Every row gives one point. Each copy is the shape, with its points in the same order, stretched, turned, moved and blurred by noise. Some copies are also mirrored. Which?

Shape, 6 rows:
[[ 19  45 -26]
 [  3  -9  -9]
 [ 42  -6 -29]
 [ 16 -18  21]
 [ -1  10   9]
 [ -8  -9  36]]
Copy 1:
[[ 17  55 -37]
 [  8   2 -14]
 [ 51   5 -36]
 [ 23   4  14]
 [ -3  28   3]
 [ -6  12  30]]
Copy 1 is: only turned
Copy 2 (6 x 3):
[[  7  51   4]
 [ -3  -7 -21]
 [ 41  13 -32]
 [ 11 -33   0]
 [-13  -3   8]
 [-19 -38  18]]
Copy 2 is: only turned
Copy 3, 6 rows:
[[ 44  -5  -3]
 [-12  -5  -9]
 [  9 -12 -44]
 [-38  14  -7]
 [-10   6   3]
 [-38  24  16]]
Copy 3 is: mirrored
Copy 4:
[[ 15  36 -37]
 [ -9 -15 -12]
 [  1 -16 -60]
 [ 15 -39  -8]
 [ 13  -5  -2]
 [ 17 -33  19]]
Copy 4 is: only turned

Shape (9 x 3):
[[  1  30  12]
 [-31  41 -40]
 [-11 -13 -13]
 [-26   6  -9]
 [  3  23  12]
 [-42  -3 -42]
 [-19 -18  20]
 [ -1  27 -32]
 [-16   2 -17]]
Copy 1 (9 x 3):
[[  5 -10  16]
 [-32 -51 -29]
 [ -7  10 -27]
 [-21  -4 -16]
 [  6  -4  10]
 [-40 -16 -52]
 [-10  35   4]
 [ -3 -34 -29]
 [-13  -3 -24]]
Copy 1 is: mirrored
Copy 2 (9 x 3):
[[ 13 -21  -6]
 [-38 -24 -32]
 [-25  13  12]
 [-22 -13   4]
 [ 12 -14  -3]
 [-60   2  -1]
 [-10  -8  33]
 [-19   2 -25]
 [-25   0   3]]
Copy 2 is: mirrored
Copy 3 (9 x 3):
[[ -9  10  33]
 [-56 -31  18]
 [ -8   3 -21]
 [-26   7  -3]
 [ -3  10  28]
 [-47 -15 -27]
 [  0  36 -16]
 [-25 -29  14]
 [-19  -3  -8]]
Copy 3 is: mirrored

Shape, 8 rows:
[[  2 -21 -22 -15]
 [-15   4  -7   8]
 [ 32  14  39  37]
 [-15 -18 -32  14]
 [ -8   6  -7   3]
 [ -1   4 -31  10]
 [ -7  11  16  30]
 [-14  18  -3   7]]
Copy 1, 8 rows:
[[-18  -8 -33  16]
 [  0 -21   0   8]
 [ 57  32  -2 -14]
 [ -7 -38 -28  15]
 [ -2 -12  -9   0]
 [ -8 -24 -25  -7]
 [ 28  -7   7  -1]
 [  0 -11  10  -9]]
Copy 1 is: mirrored
Copy 2, 8 rows:
[[ 11 -11   3  33]
 [-21  11 -12  22]
 [  1   7 -44 -39]
 [ -5   2 -15  47]
 [ -9   8  -5  15]
 [ 12  14  -9  35]
 [-21  13 -32  -6]
 [-15  18  -6   6]]
Copy 2 is: mirrored
Copy 3:
[[ 21   0 -14 -30]
 [ -5   5 -20   9]
 [  8  18  37  60]
 [ 19  -2 -42  -4]
 [ -4  10 -12   5]
 [ 12  22 -24  -1]
 [-11   7  -4  41]
 [-16  17 -10  15]]
Copy 3 is: only turned
Copy 4 (8 x 4):
[[  5 -21 -40   4]
 [  0   2 -11  11]
 [ 18   4  50 -17]
 [  3 -21 -26  32]
 [  0   3 -21   4]
 [ 18  -7 -21  31]
 [ -8   5  18   3]
 [ -4  18  -5   6]]
Copy 4 is: only turned

Shape (11 x 6):
[[  1  23  29 -10 -25 -11]
 [-24  22  30   6  20   6]
 [-28   1 -53 -31 -23   6]
 [  7 -25  12  -6   3  22]
 [ -2  18   2  18  -3  -1]
 [-21 -28 -24 -13   2  -3]
 [-14 -22 -45 -41 -10 -30]
 [ -7   3 -14  10  10   4]
 [ 17  29  32 -27 -22  -8]
 [ -6  15  38  14 -30   6]
 [-14   4  -6  20  23  24]]
Copy 1:
[[ 17   9  19 -22 -19 -11]
 [ -4  -2  21  16  22  -9]
 [-47  -2 -41 -10 -18  20]
 [ 25  -8 -18  -6  13  25]
 [  2   1  -7  10  -4 -20]
 [-21  -3 -41 -13  20  11]
 [-35 -12 -50 -43  -3   4]
 [-10  -7 -22  12   7  -8]
 [ 24  -9  24 -30 -30  -1]
 [ 26  28  22  -5 -12  -7]
 [ -8 -11 -18  33  21   3]]
Copy 1 is: mirrored
Copy 2, 11 rows:
[[  7  39  36 -20 -10  -2]
 [-21  39   8   9  22   9]
 [ 10 -18 -39 -34 -27   3]
 [  0 -21  28  -5   9   4]
 [  9  22  12  21  -3   2]
 [-14 -26 -17  -4 -10  -6]
 [ -7 -28 -23 -27 -21 -38]
 [  3   0 -10  11   5  -2]
 [ 16  31  44 -37   2 -12]
 [  6  36  45   0 -14  23]
 [ -5   1  -5  26  22  22]]
Copy 2 is: only turned
Copy 3, 11 rows:
[[-36  10  45  18 -12 -18]
 [-39  12  10  22  32   8]
 [-37 -33 -37  19 -45 -25]
 [-13 -17  12 -21   8   7]
 [ -6  10  14  26  -4   3]
 [-21 -10 -35 -14 -14 -16]
 [-22 -15 -39  -6 -36 -60]
 [ -5  -1  -9  17   1  -1]
 [-35  -5  57  18  -5 -31]
 [-35  15  48  11 -14  15]
 [ -8  -6 -11  17  19  24]]
Copy 3 is: mirrored

Shape (12 x 6):
[[-17 -16  35  24 -25 -29]
 [  1 -39   8  44 -18 -21]
 [ 28  17 -13 -15  -6  23]
 [-15  15 -39 -20   9  23]
 [  4 -11 -28 -14 -11   8]
 [  3 -28 -18 -22   4 -12]
 [ -7 -18 -13  26  -6  16]
 [-12 -38  25  20   2 -26]
 [ 21  25 -60 -23 -13  14]
 [ 43  35 -18 -15  36  10]
 [ 26   8 -12 -25   4  30]
 [ -7 -13   5  16  -1 -28]]
Copy 1:
[[ -3 -46  31  14 -23 -33]
 [  6 -59  -7  34 -22 -22]
 [ 24   4   2 -24  10  29]
 [-13  31  -3 -12   2  30]
 [  6   4 -14 -10 -14  29]
 [-19 -31 -15  -9  -8  33]
 [  9  -8  -6  30  -6   5]
 [-25 -58  11  30  -8  -4]
 [ 15  36 -38 -36  -5  35]
 [ 14   7 -13 -37  55  14]
 [ 21   3   1 -18  16  44]
 [-18 -41  -2   5  -3 -12]]
Copy 1 is: only turned
Copy 2:
[[-24 -32  18  13 -23 -31]
 [-23 -35 -19  31 -39  -5]
 [ 38  27  -8   1  14  34]
 [ -6  46 -26 -11  15  36]
 [  8  14 -31 -13  -5  30]
 [ -7 -12 -46 -15   9  15]
 [-18   7 -14  23 -17  29]
 [-33 -36 -13  26  -4 -18]
 [ 34  54 -36 -24  -9  40]
 [ 51  36 -24  20  49  11]
 [ 37  22  -8  -5  26  39]
 [-21 -14 -18  16  -5 -18]]
Copy 2 is: only turned

Shape (14 x 8):
[[ 34 -17  17  33 -41  14   7 -48]
 [ 27  42  -8 -21  14  21 -13 -40]
 [ 25  17 -19  23  -2   3  31 -16]
 [ -5  12  -5  14 -36   1  15 -38]
 [-16  24  -9  23  10   1   3 -55]
 [ 16  -6  -3  37  -8 -26  -4   0]
 [-40 -21  32 -15   1 -35  25  24]
 [-10 -22  31   8   9  13  -6  43]
 [ 18 -22 -24  25 -29 -25   7 -27]
 [-17   5  -5   3 -15   9  13  19]
 [ 22   3 -22   1  33  35  17 -38]
 [-31 -35   0 -18   2 -20   7  40]
 [-24   7  37 -21   5 -28  31  13]
 [-16 -35  28 -20  -6 -16   0  48]]
Copy 1, 14 rows:
[[ 46 -27  30  28 -22  15  16 -28]
 [ 40  25  30  -8  45   3 -24 -45]
 [ 33  18  -1  53  13  -9   5 -11]
 [ 18  18  24  24 -15  12   7  -6]
 [  9  16  52  26  16 -14 -20 -18]
 [ 17 -13  -8  29 -14 -20 -14   0]
 [  3  20   6 -21 -22 -53  30  48]
 [ 16 -24  -6 -13  20 -29  23  36]
 [  7  -3  -9  34 -38  -6   8 -24]
 [  6  19  -8  10  10  -8  19  27]
 [ 26  13  22  31  52 -18  18 -43]
 [-16  12 -24 -18  -9 -42  38  31]
 [ 26  32  13 -15  -4 -45  16  38]
 [  7  -3 -23 -37 -12 -36  35  36]]
Copy 1 is: only turned
Copy 2:
[[ 33 -40  11  26  -6 -13 -28 -26]
 [ 15   7  53  -8 -13 -40   9  23]
 [ -3 -19   1   3  -2 -31  23  -4]
 [  9  -9  19  -3 -11 -13  -6 -35]
 [  1  19  26   7  17 -35   0 -20]
 [ 20  -1 -32   0   5 -14  -7  -5]
 [ 22  18   1 -28  33  57  18 -10]
 [ -5   5  -9  -2  24  45 -12  29]
 [ 24 -27 -16 -15   4 -24 -17 -29]
 [-18  -1   3 -20  -1  14   3   0]
 [-12 -25  37   0  31 -39  11  20]
 [  1   2  -8 -49  33  43  -1   6]
 [ 26  21  16 -19  17  43  36  -3]
 [ 19   0  -7 -34  20  60  -6  18]]
Copy 2 is: mirrored

Shape:
[[ -3  19  27 -12 -14 -34  -4  16]
 [ 32 -35   7   6 -19  21   8  25]
 [ 34 -30   3   0 -21 -25  22  -4]
 [ 16  23 -14  29  23  25 -20 -11]
 [  0  -9   8 -14   3 -34 -20  13]
 [-15  12  26  -5  21   7  15  31]
 [-16 -13  12 -20 -18  15  -2  18]
 [ 17  -2   3  -6  21  -8  18 -18]
 [ 21 -23  -9  27   7  11 -21  30]
 [-21 -10   0   2   3  14  27  19]
 [ -8  18 -17  33   8  20   5  42]
 [  0  18 -23  -4 -31 -34  18   8]
 [  3 -37 -15  32 -27  10  28  10]
 [ 34  -3 -20 -14  24 -23 -21 -18]]
Copy 1:
[[-30  20  10   8  -5 -24  -7   6]
 [ 11   4   7  -2 -47  14   8  43]
 [  1   1 -23   2 -26 -14  24  30]
 [ -4  28 -14 -12  -2  60   4  -9]
 [-13   1  -5  17   5  -8 -15  22]
 [  1  12  45  19   5  12  19   2]
 [  4  -6  25  17 -27   2 -18   2]
 [  9  -4  -9  -8  11  11  21   2]
 [  6  20  -3  15 -20  41   6  46]
 [ 10   0  26  31 -23  15  26  -5]
 [  6  48  13  35 -22  37  22   0]
 [ -9  33 -24  29 -28 -29   4 -17]
 [  2  -2  -9  31 -57  16  36  19]
 [ 17  10 -34  -9  20  13  -4  15]]
Copy 1 is: mirrored
Copy 2 (14 x 8):
[[  8  20   3 -18  11 -33 -35 -19]
 [ 24 -45  22   1  -4 -22   7  17]
 [ 31   0  15  -3   3 -37  20  16]
 [ 24  -3 -20   3  13  49  -2  19]
 [-17   9  -1   0  15 -34 -13   0]
 [ -2  -9  32 -28  19  -3 -21 -12]
 [-15 -28  12 -18 -18 -17  -9 -11]
 [ 17  18  11 -18   9   3  12  18]
 [  3 -37  -3  19  24   0  -3  16]
 [ -7 -20  19 -26  10  -1  12 -22]
 [ 22 -40  -2 -17  36  16   2 -19]
 [ 22   6 -25 -32  23 -27  12 -20]
 [ 22 -36  14   2   4  -8  42 -16]
 [  0  17 -22   2  11  -2   8  46]]
Copy 2 is: mirrored
Copy 3, 14 rows:
[[  8   7   1   9 -36 -20  10  17]
 [ 46 -24 -14 -25   3  30   5  32]
 [ 59  -4  -7 -15 -21  -3 -23   1]
 [-19 -11 -26  37  39 -12   3   0]
 [ -4 -12  -8 -12 -27 -25 -17  16]
 [ -4 -17   6 -12  -2 -13  48  14]
 [ -5 -16  10 -27 -14  21  13  23]
 [ 15   3   3  -8   9 -29  -6 -18]
 [ 13 -44 -38   1   9   6  -2  31]
 [  9 -24   1 -21  -7  12  32 -10]
 [ -4 -32 -40  15   4  10  48   6]
 [ 19  17 -26   3 -41  -2   7 -22]
 [ 51 -39 -16  -4 -14  36   5 -10]
 [ -8   7 -21  -9  11 -41 -39  -8]]
Copy 3 is: only turned
Copy 4 (14 x 8):
[[-12  12  22  18   8 -18  -6  27]
 [ 35 -20   8  35   2  31  39  -6]
 [  6 -29   4  31   1 -11  51   4]
 [ 39  28  -2 -10   9  -8  -1 -36]
 [  8  -5 -11  24  12 -19  -2  25]
 [ 15  28  23   2  41  12   4  25]
 [  6  -6  -2   2  12  30   8  20]
 [ 24 -11   8  -8  21 -24  35   2]
 [ 39   8 -19  41  11  15  12 -18]
 [  1  16  -6  -1  35  27  31  14]
 [ 16  57  -8  16  21  25  15  -6]
 [-20  20  -8  10 -13 -16  33  21]
 [ -5  -5 -20  26  16  35  58 -18]
 [ 42 -17 -19   3  -5 -45  16   5]]
Copy 4 is: only turned

Shape, 13 rows:
[[ -3  26 -37 -19  34  12  20 -14  25]
 [ 32  18  13  10 -38 -13   0  -1   0]
 [ 30  21 -27 -32   3  -4 -37  -8  14]
 [-10  22   3  19  10 -15  -7 -35 -16]
 [ 20  35  24 -16  25 -23   2   8  17]
 [  4  28  14  23  14 -26  -6 -38 -44]
 [ 22 -28  29  10 -27  45  14   9  16]
 [  8  18  31  -5 -11  -8  25  24 -27]
 [ 45 -29 -31 -10  26   4 -10 -40  -5]
 [ 38  23 -26 -14  16  44   0  -4 -22]
 [ -8  35 -30  25 -11 -29 -33   7   9]
 [-26 -15 -13  -7 -38  10 -32  19 -42]
 [ 18   1  12   4  35  14   9   7 -25]]
Copy 1, 13 rows:
[[ -3  48 -12  -4  40  24   4   5  44]
 [ 34 -10   8 -18 -35   8  12   1  -5]
 [ 18  13   7 -14  -2 -10 -41  11  37]
 [-14  32 -12   5 -13  -6   8  -8   1]
 [ 20  28  35 -22  21 -11   8  -4  -2]
 [ -5  36 -18   4 -16 -22   1 -18 -19]
 [ 15 -37  16  15   1  19  28 -35  26]
 [ 16  -8  -5 -19  13  16  24  -9 -35]
 [ 19  15 -26  18  18 -33 -30 -20  49]
 [ 19  19 -17  17  13  36 -36 -24  26]
 [ -7  20  11  10 -25   6 -13  53  14]
 [-46 -47 -28   0 -13   7 -19   7  -9]
 [ 12  10  -2  29  39   4   0 -21  -5]]
Copy 1 is: only turned
Copy 2, 13 rows:
[[ 13  14 -47  19  25   7  17   8  13]
 [ -8  23  23  26 -25   6   2 -16   5]
 [ 39  13 -18   6 -15  12 -10  -4  31]
 [ 13   2  -3  16  18 -22   1 -33 -16]
 [ 34  31  14  23  20  10   9  14  -3]
 [ 20  14   3  10   4 -28   2 -40 -41]
 [-35  -2  18  -4   2  51  23 -15   7]
 [-19  38  21  12   8  15  -7   2 -30]
 [ 26 -16 -29 -30 -19   0  29  -7   6]
 [ 15  24 -45   1 -16  42  11 -22 -16]
 [ 14 -11  -3  48  -8 -16 -32  -7   9]
 [-30  -9   6 -10   0  12 -60 -20  -2]
 [ 11   8  -7  -5  13  25  11  -3 -39]]
Copy 2 is: only turned
Copy 3 (13 x 9):
[[ -1  -6 -21  11 -22 -11  13 -27 -17]
 [ 24  38   2 -12  20   6 -35   4   5]
 [ 19 -30  -5  -8   0  -2 -41 -16 -21]
 [-15  35  35 -10  -2 -11 -32 -32  -9]
 [ 31   5   6  -8  -6 -57 -18  -9   4]
 [ -6  52  52  -4   6 -21 -43 -37 -21]
 [ 23   1   9  17  34  34  16  25  34]
 [ 25  40  19  -9  22 -26   1  18 -12]
 [ 13 -15   5  29  29  17 -15 -55 -10]
 [ 22 -12   8  40  -3  22  -7   2 -38]
 [-32  24  -4 -20   1 -11 -60  -2 -16]
 [-27   0  30 -30  46  32 -19  24 -36]
 [ 10   6  28  30  18 -20   2  -3 -14]]
Copy 3 is: mirrored

Shape:
[[ -6  -8 -22  16 -18   8 -14  -6  10  14  -1]
 [-25  23 -23  14 -13  11   0  -3 -19  -1 -11]
 [ -1   8 -14   1  23  -1  12  16  13  11  -8]
 [ 17 -15  36  -8  17 -23  23  10   0  -4  -2]
 [ -2   5  -1   9 -18  23 -10  -4 -15  13  10]
 [-14  -4 -22   1  -5  15 -28   4 -11 -16  10]
 [ 17  19  34 -22  24 -14   3  11  23  -3   0]
 [ 13  14  22   4  14 -37   8  -9  19 -11   6]
 [ -2   5  36 -20  17 -15   4  -9  18  13   0]
 [-38  -2   2  15  -6  14  -2   4   3   0   9]
 [ 10   8  30 -10  23 -23   1  -4  -9  17  19]
 [  3  14  -4   8 -15  15  -5   8   6  -8 -23]
 [ -1  20 -23   5  13  -6   1  21  14  -3 -22]
 [ 21   9  25 -12  24  -2  28 -14  17  -8  20]
 [ 15   0  37  -4  49 -14   6 -20  10  -1 -13]
 [-19  -4 -22 -17 -22   8  -2 -14  -9   0  -4]]
Copy 1:
[[-16  -5  16  20  -3 -16 -12  13  14   3   1]
 [  5   1  16   2  -9  -6 -36   6  15  12  -7]
 [-17  19   3   4   1  12 -10   0  -7  -9  23]
 [ 12  15 -17  13  21  12  18  11 -15  -1  20]
 [  5 -19  14   9 -18 -15 -12  21   7 -10   2]
 [ 11   5  22  23   0 -24 -18   6   4 -13  -4]
 [  6  33  -7   2   8   7  19  22  -4 -10  11]
 [  2  29  -4 -12  31 -10  29   7  -2  19   9]
 [  0  20 -15  -1  18  10  16  21   8 -17   9]
 [ -7  -2  -5   1   5 -25 -21  16  -3  -6  -9]
 [  9   5  -1  -9  18   6  17  25 -10 -16  20]
 [ -2  14   7  19 -15  -9 -18  17  15  16  -1]
 [-14  30  14  10   1   2 -16   1  -1  12  11]
 [ 11  21 -14  -8   5   0  23  -8   6 -11  25]
 [  6  26 -19  -3  33   4   6  20   5  -5  41]
 [  6   2  12  31  -3   8 -14  -9  28 -11 -17]]
Copy 1 is: mirrored
Copy 2:
[[ -6 -18 -11 -21  21   2  -6 -13 -16  -8  28]
 [ -9 -23 -17 -38  14  28 -25   4   4  30   5]
 [-14  -5  21  -5  -2   6 -22  25 -14  -7  -5]
 [  5  16  20  32 -28 -20   1   7  17 -33 -32]
 [ 16 -16 -37 -16   8  28  -7 -10  -2  -9  10]
 [ 16 -48 -12 -13  14  14  -1   8  11  14  19]
 [ -2  10  43  22 -30  17  32  16   9 -15 -13]
 [-15  26  20  27 -15  -2  19   8  -1   4  -3]
 [  3  23  24   8 -42   0   8   1   3 -18   1]
 [-11 -39 -27 -16 -17  -7   2  -1  -7   2  11]
 [ 27  27  -2  21 -28  10   1  16  -1  -9 -13]
 [-25 -14  11 -27  20  22  11  -2  16  -5   8]
 [-24 -12  32 -20  19  11  -6  35 -10  12  -9]
 [ -3   6  17  60 -38  21  -2  -5   0  -9  -8]
 [ -2  36  23  27 -47  11 -12  22  39 -20  16]
 [ 17 -24   3 -18   9   6 -24 -31   2  22  15]]
Copy 2 is: mirrored
Copy 3:
[[-23  10  -1  28   2  12   2  -4 -11   7   8]
 [-21  16 -11  21  22  17  -5  -4  30  -7  -1]
 [ -2   5   3  -2 -17  15  25   0  21  -3   8]
 [ 31  -2  14 -28  -8  -2  -5  19   9  15  -9]
 [-15  21   9  10  26  15 -12   1 -13 -14 -12]
 [-16  16  15  12  -5   6 -21 -19  10 -17  12]
 [ 28 -10 -10 -35 -18  -2  11  -2   3 -12  -4]
 [ 16 -19 -14 -19 -15 -26  11  -3  14  16  -8]
 [  9 -17  -9 -32  -6  16   0  -1  -6   5  -5]
 [  5   5  15  16   8  32  -9 -30  14  13  -5]
 [ -1  -3  10 -47   7  -2   1   5  -1  -1 -11]
 [ 10   8 -15  22   9   8   2   3  11 -14   8]
 [  3   6 -15   8 -15   3  27  -5  33  -7  21]
 [ 13  -9   6 -22 -26  -6   2   8   0  -6 -31]
 [ 16 -45  15 -41 -16  -4   7  20  17 -17   6]
 [-34  19 -17  16  -3  24 -25   6   1   4  -1]]
Copy 3 is: only turned
Copy 4:
[[ -1 -27 -17   2 -32   1  -1  11 -15  -7  -2]
 [-14 -20   3   2  -4  17  -8  39  -4  11   7]
 [ 13  16  16  16 -15  13  10 -20 -19  17  28]
 [ -1  16  30   2  31 -20 -10 -49 -21   5  17]
 [ -8 -25  10  10 -12 -17  -7  24   4   4  -2]
 [ -1 -18   5  31 -19  13   1  39   0  -6 -25]
 [ 42  44  28  -2  26 -17  20 -22  -4  12  14]
 [ 23  25   9 -37  23  -6  20 -30   0  -7  -1]
 [ 35  19   8   2  29 -13   5 -30   0   6  18]
 [  0 -45 -10  26  -3  11  10   6  -8  24 -13]
 [ 21  12  39  -2  30 -17   8 -22  13  -3  19]
 [  3   3   3  -7  -9  -2  -9  24 -23   9  -2]
 [ 18  20  14   1 -12  21  11   6 -29  10  21]
 [ 11  42  11  -1   3 -22  18 -50  24  14  -1]
 [ 29  42  23  -8  26  10 -28 -45  12  14   5]
 [-13  -6 -19  23 -12  -2  -9  21  -4 -11   8]]
Copy 4 is: mirrored
